Every row gives one point. Any point is a mix of the corners, with weights that add up to 1. It lies inside the corners' shape when no weight is negative. Say inside or outside, and name the corners with a negative weight.
In the rows, 128 means zero.

Corners:
(1): [104 186 140]
(2): [ 55 144 219]
(3): [112  46 114]
(4): [187 126 105]
Points:
[ 94 167 160] => inside
[112  58 119] => inside
[119  67 118] => inside
[119 192 144] => outside (3)
[100 132 146] => inside
[ 82 118 191] => outside (1)
[155 126 106] => outside (2)
[143  82 102] => outside (2)
[113  76 130] => inside

Corners:
(1): [170 151 200 176 217  58 112 131 181 163 115]
(2): [205  48  94 108 146  83 123 169 114 153 122]
(3): [104  47 169 155 166  74 138 130 136 136 125]
(4): [193  84 150 136  96 121  72  53 112 125 131]
(5): [147 107  84 115 172 103 159  93 130 119  87]
(6): [109 175 203 169 100 199 124 119  86  62 180]
(7): [ 55 180 148 193 132 169 128 174 212  56 109]
(8): [ 41 155 197 124  93 222 143 213 196  81   9]
(9): [139 172 210 105  34 141 167  92 157  66 220]
(10): [152 142  88 114 167  52  65  98 123 214 158]
(11): [184  71  87  83 179 143 107 112 155 188 157]
(12): [135 148 143  53 137 137  77 113 133  23 152]
Points:
[133 124 149 142 158 116 110 137 150 122 117] => outside (9)
[ 86 144 126 126 157 105 155 169 196  91  66] => outside (4, 6, 11)
[139 123 151 118 129 146 125 127 149 121 142] => inside
[166  98 133 113 152 113 105 126 116 133 122] => outside (7, 9)
[170 146 177 106  98 147 131 109 148  95 141] => outside (3, 7, 10)
[126 132 152 115 128 131 116 137 149 112 121] => inside
[132 101 141 123 142 112 118 142 141 127 116] => inside

Corners:
(1): [147 113 104  99  96 138 154 133  99 126 153 170 145 129 159 151 177 120
 123 189]
(2): [123 156 174 131 217 104 118  29 123 170 182 118 106 127 104 185 141 171
 119 107]
(3): [ 97  99 154 142 107 148 187 120  90 132 145 132  81 118 165 155 162 117
 177 140]
(4): [130  97 128  90 158 155 137  95 108 103  89 165 118 115 156 129 161  77
 164 116]
(5): [ 86 162 184  64 192 115 105  70 167 176 155  71 107 124  89 119 109 155
 165 189]
(6): [148 128 140  88 143 129 154 147 124 126 129 129  69 127 152 121 109 137
  91 117]
(7): [103 131 134 155 145 144 175 137 141 114 140 169 117 191 169 115 169  96
 148 137]
(8): [100 198 152 210 155  90   7 197 144 245 104 194 112  78  22 137 129 206
 114 110]
(9): [149 131 140 120 170 137 188 114 121 109 163 141 168  99 193 157 103  59
 135 151]
(10): [138 129 136 232 124 108  86 157 142 209 105 100 117 111  44 131 136 150
  65 112]
(11): [126 100 122 124 110 146 156  98  90 133 151 130 159 175 166 127  77 146
 138 116]
(12): [101 200 128 191 116 137  19 162 205 197 116 127 122 105  66 182 137 162
  93  84]
(13): [104 120 124 134 152 204 199 162  99  86 109 148 153 135 130 164 145 103
 112 148]
(14): [126 181 107 148  87 113 180 108 112 112 152 138 122 133 102 157 111 115
 157 143]
(15): [ 92 159 110 142 130 188 143 106 110 145 126 162 110  97 160  93 136 132
 120 146]
(16): [121 110 120 146 148 135 152 107 109  66  82 141 127 128 209 134 125 150
 114 157]
(17): [124 122 215 109  98 163 149 107 124  75 146 152 133 136 141 125 141  96
 111 134]
(18): [143 111 103 155 131 154 141 140 104  85 199 103 130 113 116 109 113 151
 161 138]
(19): [161 159 155 150 140 180 145 129  66  97 107 115 111 132 158 137 151  96
 153 150]
(20): [110 113 121 119 126 126 134 127  57  92 170 141  85 160 162 140 102  51
 120 172]
(21): [174  95 112 145 109 179 174 118 134 120 146 179  98 160 149 145  94 111
 134 189]
Points:
[128 149 130 145 140 144 124 126 126 135 142 138 122 130 123 135 118 134
 113 141] => outside (3, 4)
[129 143 136 131 140 144 129 118 123 130 125 143 124 134 135 138 123 121
 117 144] => outside (3, 18)
[112 120 133 128 126 149 176 134  88 101 133 140 126 135 161 113 137 105
 150 149] => outside (2, 12, 21)
[124 130 108 129 163 141 194 107  77 102 173 141 125 132 164 141 121 108
 166 198] => outside (4, 6, 10, 11, 12, 17)
[116 132 132 116 144 144 141 113 124 118 138 158 128 134 148 136 123 128
 129 140] => outside (3, 10, 19)
[125 153 138 146 137 141 122 120 127 152 154 141 134 134 110 142 118 131
 126 141] => outside (3, 4, 6, 16)

Corners:
(1): [ 98 104 124 100 190 182 164  99  91 100 121 141 155 100 129 174 101 155
  78 155]
(2): [127 198 173 110 143 126  67 120  71 139  63 157 114  81 106  99 123 113
 140 103]
(3): [110 137 126  60 118 148 108 150  69 149 150 165  87 113  84  85 131 170
 179 134]
(4): [134 140 171 110 106 205 103 126  97  75 126 127 129 108  90  95 182 118
 112 119]
(5): [221 145  84 118 123 114  85 149 148 181  95 153 162 164 140 130 156  53
 100  97]
(6): [183 175 158 155 141 126 134 152 105 142 161 142  75 180 110  85 200 192
 117  70]
(7): [169 181 123 108 101 191 177  99 182 136  89 142 126 153 113 135 125 124
 135 150]
(8): [212 131 189 148 172 123 150 102 135 163 158 123 100 120 161  82 128 139
 141 149]
(9): [126  90 115  71 109 123 169 153 150 184 146 164 107 125 112 103 134 137
 105 123]
(10): [194  45 171 107 165 136 152  97 118 154 167 161 135 174  66 149 133 132
  85 147]
(11): [ 81 130  64 173 110 184 150 128 106 143 114 160  98 115 155 141  63 138
  97 134]
(12): [ 79 110 153 110 112 156 116 149 137 126 152 126  51 105 148 136 161 185
 126 131]
(13): [108  94 101 114  70 107  83 116 133 144 119 142 151  83 136 118 114 184
 114 132]
(14): [161 108 117 141  94 109 116 114  80 152 119  69 124 121 164 175 159  75
 101 148]
(15): [166  65 133 122 110 140 157 137 104 128 118 165 187 153 152 164 106 126
 143 154]
(16): [116  69  93 169 129 111 151 102 164 108 136 119 184 125 173 122  93 112
 134 118]
(17): [127 103 167 128  98  70 141 134 125  78 207 140   7  85 162 126 107 117
 130 110]
(18): [133 115  85 139 122 121 125 150 140 122 108  98  61 107 143  75  97 179
 105  78]
(19): [102 133 172  89 115  93 116 108 148 146 188  82 155 145 134 169 146  96
  61 145]
(20): [121 192 127 172 105 164 135 177 143  93  65  86 102 105 105 129 177 175
  95 117]
(21): [125 114 151 162 173 146 136 122  91 128 171 102 123  76 151 193 105 153
 126 124]
Points:
[153 110 126 134 132 124 146 126 152 141 146 128 126 137 146 138 121 135
 101 126] => outside (2, 3, 4, 14)
[114  93 124 150 117 108 151 129 135 128 160 115 100  99 173 133 108 168
 111 130] => outside (2, 3, 4, 5, 7, 10)
[137 158 125 139 128 158 128 136  97 120 108 129  88 106 143 134 128 131
 122 123] => outside (9, 10, 13, 16, 19)
[145 116 129 138 123 128 133 133 122 141 139 137  96 120 139 124 122 144
 127 121] => outside (1, 4, 19)
[144 134 128 128 118 131 136 133 132 125 121 127 102 123 145 118 133 116
 107 116] => outside (3, 10, 13, 21)
[148 139 133 132 120 154 140 137 134 128 122 144 100 125 123 109 131 139
 131 118] => outside (1, 13, 14, 19)
[143 126 130 128 132 141 135 125 123 132 131 140 123 122 126 124 120 139
 116 122] => outside (12, 14)
[141 147 122 105 117 163 131 144 121 129 106 160 101 119 118 104 134 149
 124 121] => outside (10, 14, 16, 19, 21)
[126 133 130 135 131 144 129 129 110 134 128 135 109 111 133 133 120 141
 116 122] => inside

Corners:
(1): [158 151 102 158 139 104 118  81 100 153 128 156 107 127  81 155 159 119
 128 156]
(2): [143 135  85 137 105 167 165 131  95 173  94 151 131 124 157 124 119 109
  55 160]
(3): [ 93 117 184 114  84 133 102 123 147 106 117 113 188 151 119 151 147 142
 126 110]
(4): [102 116  92  97  92 130 110 109 119 122 105 147 129 115 249 156  97 116
 113 117]
(5): [171 113 145 148 174 142 116 141 144 103 129  88 125 159 101 118 158 134
 123 120]
(6): [104 119 112  82 105 160 114 112 143 154 139 147 130 150 151 116 149 128
  32  26]
(7): [129  98 102 119 178  94 143  92 143 161 105 152 140 105 140 130 151 148
 119 123]
(8): [153 104  86 143 131  97 127 137 120 154 118 136 123 156 153 152 150 141
  97 120]
(9): [152 141  84 147 219 106 177 153  97  48 151 154 153 152 144 148 116 111
 150 104]
(10): [156 114  75 158 220 129 122 164 146 123 143 126 154 102 100 165 151 113
 120  80]
(11): [110 131 127 145 129 155  97 116 156  52 200 151 107 155 118 164 114 123
 135 143]
(12): [172 131  94 116 131 121 146 120 149 176 113 156  96 119 116 153  88 101
 132 158]
(13): [ 86  84  99 144 108 118 127 144 101  95 121 101 104 119 124 141 163  58
 149 158]
(14): [135 125  98  59 138 109 128 104 132 143 132 153  96 128 146 144 154 123
 150 171]
(15): [175 119  90 131 133 115 117 122 155 161 168  77 164 117 100 146 122  64
  44  95]
(16): [122 145  95 157  95 160 141 126 138 166  99 100 107 112 120 160 112 131
  74 151]
(17): [123 155 137 155  79 145 110 114 175  78 182 143 151 126 110 111 169 123
 138 100]
(18): [120 132 140 153  90 171 114 117 116 179 159 118  99 130 127 126 135 121
 138 137]
(19): [151 133 201 184  66 152 203 119 160 182 100 121 113 106 118 120 192  99
  93 150]
(20): [ 73 144 116 147 209 157 135 154 151  94 101 164 127 156 184 146 128 127
 145 125]
(21): [ 99 137 137 118 210  92 108 143 142 164 107 160  91 103 106 133 148 138
 155 137]
Points:
[120 138 130 144 184 135 128 133 142 106 131 152 149 132 133 135 145 132
 112 101] => outside (8, 12, 13, 14, 16, 18)
[133 121 113 139 133 134 130 125 133 132 131 129 128 131 130 142 143 118
 115 124] => outside (21)
[113 119 116 122 150 125 128 128 143 126 133 134 118 130 145 130 146 123
 114 106] => outside (1, 2, 3, 10, 12)
[127 135 125 143 122 153 138 121 138 111 140 134 128 143 124 135 136 114
 111 133] => outside (4, 8, 10, 21)
[119 126 107 148 139 148 132 125 129 113 131 128 133 131 156 137 137 113
 106 111] => outside (3, 8, 12, 14, 21)
[118 117 117 120 178 106 131 139 150 103 140 147 133 130 125 146 151 109
 144 115] => outside (1, 2, 4, 5, 16, 18)
[137 136  84 132 163 125 137 112 119 166 125 157 111 121 147 151 135 127
  92 123] => outside (3, 5, 12, 13, 17)
[112 118 119 137 146 107 118 122 131 108 149 142 136 119 145 152 152 109
 162 130] => outside (2, 5, 6, 12, 16)
